Each row is a point. The last column is the point's height on a tilted bowl or saddle (a function of degree 2), plus a little noise. Along how many of its main directions does it bend up, bend down or stay straight?

Points:
[[-39 -12  -1]
 [ 57  37 -47]
 [-19 -30  10]
 [-41  60 -60]
 [ -6  -2   4]
 [ -9  45 -32]
 [ 32  33 -27]
 [  3 -37  19]
 [ 16 -23  14]
 [-42  28 -26]]
Directions: 0 up, 2 down, 0 straight

Points (15 x 4):
[[ 47  16  47  60]
 [ 12 -17  -1  11]
 [ 23 -33   5  24]
 [-18   1  28  16]
 [ -4  25  25  24]
 [ 12   0  -7   9]
 [  3  12 -24   8]
 [ 41 -60   2  57]
 [ 20 -13  10  16]
 [ -8 -40 -24  21]
 [ 24  13  14  22]
 [  5  -7  -4   7]
 [  2  -2  12  10]
 [-36  11 -41  15]
 [-42  22  11  20]]
Directions: 3 up, 0 down, 0 straight

Points (17 x 4):
[[ 33  43 -10  37]
 [ -8  53  -1  31]
 [ 20 -33   0  20]
 [ 16  -2  -1   9]
 [ 31   6  56  34]
 [ 36  43 -31  48]
 [ 47 -29  49  45]
 [  0  -1  21   8]
 [ 25   0  14  14]
 [ 22 -18  -2  13]
 [-36   3  14  19]
 [-47 -60 -24  60]
 [ 29  -1  29  18]
 [-31  43  52  53]
 [ 10  32 -25  22]
 [ 24 -42 -41  44]
 [ -6 -10 -32  15]]
Directions: 3 up, 0 down, 0 straight

Points (23 x 5):
[[  7  10  29   7  13]
 [-15  10   2   4  10]
 [  4  39  -5   3  34]
 [ -1  23 -16  -8  22]
 [ 33  -2  11 -29  44]
 [ 18   1   3  11   0]
 [-11  -3   8   5   6]
 [ -6   1   5  -1   1]
 [-12   0  16  10  19]
 [ -2  12   9  17  13]
 [ -3  25   5  30  45]
 [  9   9  60  -2  60]
 [ 11  -1 -14  23  11]
 [ 16   8  -2 -14   8]
 [  2   1   3  18   7]
 [ 27  -3   8  28  22]
 [ -2  34 -22  17  53]
 [-33  18   3  -7  40]
 [ 25 -20  12  -8  24]
 [ 13   9   0  -3  -2]
 [-21  -4  28  -8  43]
 [ 19   6 -14  23  17]
 [-25  -4  14   7  30]]
Directions: 3 up, 0 down, 1 straight

Points:
[[-43  16   8  32  60]
 [-13  -9 -12 -10   4]
 [ 31 -37  -7  29  46]
 [  0  -7   1  44  47]
 [-18 -13  26 -14  18]
 [  6   9  55  24  58]
 [-22  -5 -33 -20  29]
 [ 37 -40 -13  19  37]
 [ -2 -12   4  -4  -4]
 [ -6 -13   0 -19  -3]
 [ 60 -45 -18   6  43]
 [ 16  -9  15   7   0]
 [ 12  29   4  -2   8]
 [-11  15 -20  26  32]
 [ -6  -4  -2  34  31]
 [  2   6 -23   5   5]
 [  0   1  19 -17  -6]
 [ 15   3   8  30  27]
 [-18 -23  -8 -19  15]
 [-23   9  41  19  44]
 [ -7 -21 -22  16  22]
 [ 38  12 -12   9  14]
 [ -5 -17 -11 -28   2]
 [ 31  44 -26  -8  43]
 [ 21  28   2 -27   1]
 [-21  -2  -5  36  43]]
Directions: 4 up, 0 down, 0 straight

Points:
[[ -3  32  -7 -44 -12   3 -29]
 [ 19 -17   1  -1  16  -8   3]
 [ -6  15   8  -8 -10  12 -16]
 [ 60  -5  14 -16  16  15  -5]
 [-25  13 -40  -4 -13 -14  -6]
 [  1 -10  12 -25  20 -58  -2]
 [-37  22  -7   8  19  16  -2]
 [  2   8  39  16 -13   5 -27]
 [ -3 -46  30 -28 -19  18   1]
 [-16  -8 -39 -56   5 -21  -5]
 [ 14 -32  -3 -43   1  -4  10]
 [-14  30 -32  52   7  14 -34]
 [-41  -6 -30   1   4  15   8]
 [-29 -10  -2   0  10  11   6]
 [  9 -38   8   0  -3  10   7]
 [  6 -16 -19 -30   0  -7   6]
 [ 22 -33 -10 -15   2 -26  22]
 [ 36  21  -9  26 -22 -22   0]
 [ 18  31 -24  37  -7 -17 -19]
 [-18   6 -29  16  20  -7  -3]
 [-23  31  12  29  42  41 -31]
 [-27   3 -19  12  17 -30  -2]
 [  5  43  26  48   2  -6 -60]
 [ 27  15  18 -15  18  21 -22]
 [ 17 -13  29  -3   5   8  -8]
 [  3  22  20 -22   8   2 -16]
 [ -9 -29 -10 -17   7  -3  11]
 [  2   5 -10  -1   1  18 -10]
 [  1  21   9   6   3  36 -27]
 [  2 -10   9 -45 -25  -3 -15]
 [ -7  11   6  -5 -11 -43 -17]
 [-30  27  23 -10  14 -10 -11]
 [ -8   4   8  -9 -12   6 -10]
 [-17  18 -21 -44 -14 -20 -21]
 [ -9 -36 -10  17  -3   1   6]
 [ 11  15  10  23  -4 -38 -23]
 [  4   2 -12 -26  20   7  -3]
 [  3   9 -43  -3   2  -5   1]
 [ -5 -17 -28  -1   1  10   6]]
Directions: 1 up, 2 down, 3 straight

Points:
[[  5 -24  -7  10 -10  28   4]
 [-16  10 -36 -17  17 -18 -13]
 [ 16 -23 -32 -23  19  22  -8]
 [-51 -11  15  -3   6  16 -29]
 [ 16  29  13 -22  10 -40 -14]
 [ 17 -28  11   2  21  22 -12]
 [ -6 -23 -10 -12 -12  13   9]
 [  1  -4  58   5  -9  22  14]
 [  7 -11 -60 -10 -34  18   5]
 [ -2 -34 -12  -6   5 -11  -3]
 [ 20 -40 -27   4   5  33  -3]
 [-21  20 -16   6  -1  -8  -4]
 [  9   6  21  14  -1 -25   4]
 [  7   2   0  40  -1  15  -1]
 [-20  27  19 -10  -8  -4   7]
 [ 23  15 -18   9 -54  10 -16]
 [  5  36  -9 -18  -8   2   7]
 [  6   4  32  13  15 -37   1]
 [ 22 -51  13   2   2  -9  -3]
 [ 19  28  37  -4  -4   3  28]
 [ 20 -19 -14   3 -26  -5   1]
 [-30   2 -29   7 -14   5  -8]
 [ 10 -39 -17  -7 -13  43   8]
 [ 17  15 -25  -9   9   6  -6]
 [-25 -30  43  -6  10   2 -16]
 [  1 -18  19   3  -4  25   3]
 [-28  -3 -31   2  30  19  -1]
 [ 17   2  16 -28 -10  11  18]
 [ -4  33 -10  25 -44 -48 -60]
 [-29   9  45   9 -25   8  -3]
 [ 12  17  24  11 -28 -18   6]
 [ 12 -17   1  29  22 -19   0]
 [ 41 -23  -7  -1   6   6 -17]
 [-19  -6  14 -10   1   8   0]
 [  2  18  -1 -14  -3 -15   0]
 [ 20  -8 -12 -12  17  22  -9]
 [-10   3 -10 -30  32  10  -8]
 [-21 -31  12  15 -34  12   2]
 [ -8 -13   0   0  23   0  -2]
 [  2  20 -33  27  16  -4   1]
 [ -3  23   0  11  17  13   7]
 [-25 -26 -13 -36  28 -17 -33]
 [ -7  -2 -10  13   1  -4   3]]
Directions: 2 up, 3 down, 1 straight

Points:
[[ -3  15  12   4  28   2   7 -33  -1]
 [ 15 -10   8   4   5  18   6  -8   6]
 [-26  -8 -13   9  -1 -11  -2 -22  17]
 [ 11  13  -9  24  -1  -2 -26  -7   0]
 [ -4  -5  -9 -16   1  27  31   5   8]
 [-27  20   6  24  20 -32 -20  -4  16]
 [ 36 -37 -42  18 -24  -2  -3   7  -4]
 [-29 -13 -37  18   9  -2 -29   3  -4]
 [  5 -34  47  11 -28  -7  15 -11  19]
 [-26  54 -25  12  -1  -7   6   3  38]
 [  9  -5  20 -11  50  -5   2 -24 -22]
 [ -8  16  16 -30   0  -6   6   6   2]
 [ -9   3  22  -7 -10   4   3  18  -7]
 [  5   8  19 -21 -14 -27  10  11   4]
 [  5   6   1   9   9  -4  -1   5   2]
 [ 25  17 -17  10 -11  32 -24  -3 -15]
 [-11  25 -30 -32  13 -14  -1   5  18]
 [ -4  -9 -17 -26  22 -23  -2   3  -4]
 [  1  36  -7  16 -13   7   1   4   8]
 [-12  22   2 -16  10  -7  23  10   8]
 [  3   5   9  36  -6  -8  20  11  20]
 [-17  25  25  -8  -3   2  15  34   1]
 [ -8   2 -21  31   6  -6 -10   6   6]
 [ 29  29 -13   1   2  33 -13   8  -3]
 [ -7 -11   3  13  24   8   0   9  -7]
 [ 28   2 -23  11  12   9   1 -36 -13]
 [  8   7  21  19 -10   3  28 -45   7]
 [-25  -3  10  13 -29 -18   5   3   9]
 [-42 -16 -21  13 -14 -29 -48 -32  34]
 [ -9 -27 -12   6 -20  -2   4 -25  18]
 [-15   4  19   8  12   4  -1  37 -13]
 [ 36  -1 -48   4  -9   0  13  -7 -18]
 [-11  -5  -1  -5  -9  13  -9  -2  -2]
 [  7  29  12   3  10 -34  -5   5  13]
 [ 34 -10  19  19 -13   7  10 -39   1]
 [ -2  15 -16 -13  -2  24  10  -7   9]
 [ -1 -17  -9  -3  16  -5   2  15 -11]
 [ -2 -24   7 -16 -20  20 -41  11 -34]
 [ -4   1 -10  46  -2  -2   1 -31  19]
 [  6   0 -40  19 -23  -4  -4  -8   0]
 [  6   4  18  -1   3   5 -28  -3 -10]
 [-28 -18  11  20   4 -22  54 -37  20]
 [ 25  -1 -23 -17 -20  18   7   8  -7]
 [-31   0  40  34  -8  -1 -60  36 -60]
 [-29  12  -5  14   5 -10  25   0  16]
 [-14  -3  -2 -41 -19  -7   2 -19  16]
 [ 25   1  16 -21 -25 -24  17   7   7]
 [ -7  -1   8  -5  -5  -5  -5  -3   0]
 [ -6  -4   2 -15  23 -13  -4 -16  -2]
 [-20  25  47  32   2 -13  30 -42  18]
 [ 25  -3  -7  23   3   3  -3  -4   2]
 [ 33   9  -6 -13 -51  -1   9 -16 -19]
 [-10 -16  18  18 -18  17   1   7   2]
 [-13  17  -5  16   9   5  16  14  10]
 [-12 -14 -16  -5 -21 -35 -16  14   3]
 [  0   7  24  -6  17 -14  33  48   0]
 [ 30 -10  30   8 -16 -17 -19  -9  -1]
 [-25  -5   8 -23  11  12  -3 -20  11]
 [-18 -34  45  -5   4 -13  12 -15  -3]
 [ 21  21 -38   0  -4  25 -11  12 -11]]
Directions: 4 up, 3 down, 1 straight
